Each row is a point. A path goes straight from each point to the next, and from the last back to the first. The post is the endless flat space through its rows: a point in 2 columns, a line in 3, a plane in 4, and so on, so that a path can go around it. How many times does the path go around the post? Going back the other way cancels.
(in the rows, 128 means zero)

Post (2 x 3):
[[138 155 133]
 [ 74 131  71]]
Path, 18 rows:
[[159 131 111]
 [115  78  96]
 [107 143 139]
 [ 43  92 111]
 [ 91 173 136]
 [108 175  88]
 [143 154 108]
 [112 108  74]
 [ 99 101 167]
 [ 26 165 110]
 [ 93 192  94]
 [ 86 140   7]
 [116 144  83]
 [124 121  26]
 [ 78  98  72]
 [102 129 181]
 [115 170 120]
 [ 99 157  83]]
Times around: 3

Post:
[[104 125 119  85  91 126]
 [163  86 173 115 110 123]
 [116 101 148 138 148 116]
 [127 147 105 152 185 145]
 [110 114  79 111 131 201]]
Path:
[[112  98  71  65 143 182]
 [ 92 162 117 114 157 154]
 [249 186 140 106 103 181]
 [178 168 100 139  96 179]
 [121 158 156 120 142 154]
 [ 73 169 158  67 134  80]
 [155 188 107 100 160 164]
 [114  97  99 134 142 217]
 [139  83 102 157 142 199]
 [ 97  92  62  93  99 167]
 [155  98  82 101 115 136]
 [ 99 115  89 132  99 176]
 [133 107 173 129 102 136]
 [139 124 161 122 126 189]
 [117 119 156 124 110 102]
 [111 111  49 102  92 168]
 [149 167  80  71 111 122]
 [149 111 107  73 119 186]
 [ 90 107 116 102 140 133]
 [158  93  99  82 113 130]
 [116  66 169 148 131  93]
 [ 76 145 124 125 115 118]
 [ 79 161 144 136 168  74]
 [108 125 132 112 199 131]]
Times around: 0

Post (7 x 8):
[[179 136 188 136 117 128  73 181]
 [ 92 138  90 119 140 117 123 128]
 [190  69 182 110 152 154  88 199]
 [124 109  82 152 117  92 153  55]
 [139  83 174 141 115 149  91 149]
 [132 136  82 129  99 144 137  86]
 [128 130  95 137 159 143  94 135]]
Path (23 x 8):
[[185  41 116 137 125 101 173 103]
 [134  76 118 126 106 152  85 160]
 [124 113 106 127 188 147  64 153]
 [147 107 197 125  53 202 137 102]
 [191  71 117 194 181  90 123 133]
 [239 165 136 147  74 119  45 175]
 [249  47 161  85 175 187  25 233]
 [ 83  95  82 124 217  36 149  64]
 [130  89  89 123 178 159 133 129]
 [142 112  93 154 117 125 125 135]
 [188  46  47 121 161 123 109 112]
 [175 108 173 111 108 136  94 117]
 [189 119 135  97 185 144 145 141]
 [ 71  48  38 126 207 154 176 112]
 [232  99 136 119 172 133  85 197]
 [134 141 119 108  17 167 127  93]
 [152 166 142 149  32  82  86  89]
 [164 163 138 164 105 180  71  75]
 [127 112 118 161 154 155 148 113]
 [116 189 111  75 132 160  90 233]
 [152  95 147 150 117 122  85 138]
 [164 153  85  91 203 154  75 139]
 [123 201  89 109 208 150  89 177]]
Times around: 5

Post:
[[161 161  66 110 123 134 117  72  58  69 136]
 [117 107 108 111 141 107 153 127 139 153 118]
 [105 157  92 142 150 152  99 101  75 173  86]
 [155 120 119  92 140 115  99 198 142 146  95]
 [141  71 100 112 129 160  96 116 111 179 132]
 [114 141 127 138 187 132 100 161  81  81 126]
 [168 134 122 102 129  79 151 144 105  93 207]
 [107 144  92 165 121 112  99 147  95 136 116]
 [162 117 136 147 113 134 159  91 116 158 102]
 [ 60 142 148 122 160 140 130 210 119 124 120]]
Path, 28 rows:
[[ 96 184 101 105 208 102  53 150 102 146 130]
 [121 132 125 133 124 165 113  75  92 169  90]
 [127 159 132 180 121 161 123  93  36 161 122]
 [141 126  93  60 194 114 122 142  91 157 124]
 [112  64 160 117 109  78 149 185 146 164 185]
 [114 191 176 131 169  44 127 239 126 137 163]
 [112 108  98 152 134  92 119 125  92 125 164]
 [159  84 110  84 104 149 167 131 132 115 105]
 [140 138  45  91 155 109 113 177 144 132  48]
 [ 48 166  80 146 130 149  93 142  85 154 151]
 [145 116 136 136 154 176  80 186 104 151 131]
 [154  81 136 161 154 106 116 248 162 176  60]
 [ 95 101 154  99 151 118 180 162  98 163 174]
 [124 123 116  70  88 134 154 133 118  87 134]
 [133 116 115 120 181 177  69  60  65 136 199]
 [131 110  85 214 134 113  82 164 114  81 142]
 [ 87 101  68 146 170 188  95 107  61  85 108]
 [107 112 106 123 106 111 179 164  78 110 164]
 [118 161 128  68 125 184 139 125  94 116  48]
 [ 44 189 108 111 144  99 132 150 138 138 100]
 [145 173 101 139 168  97  91 114 125 137 125]
 [153 104  80 149  92 116  57 110 117 199  67]
 [159 129 136 132 152 165 117 116  69 101  95]
 [124 177 146 115 179  95 186 165  68  93 162]
 [105 138  74 190  73  87 122 160 140 249 132]
 [149 142  59 118 152 171  30 116  72 163 115]
 [119 108  65 156 184 168  86  74  66 169 110]
 [129 136 104 155  66 147 135 145 139 149  65]]
Times around: 0
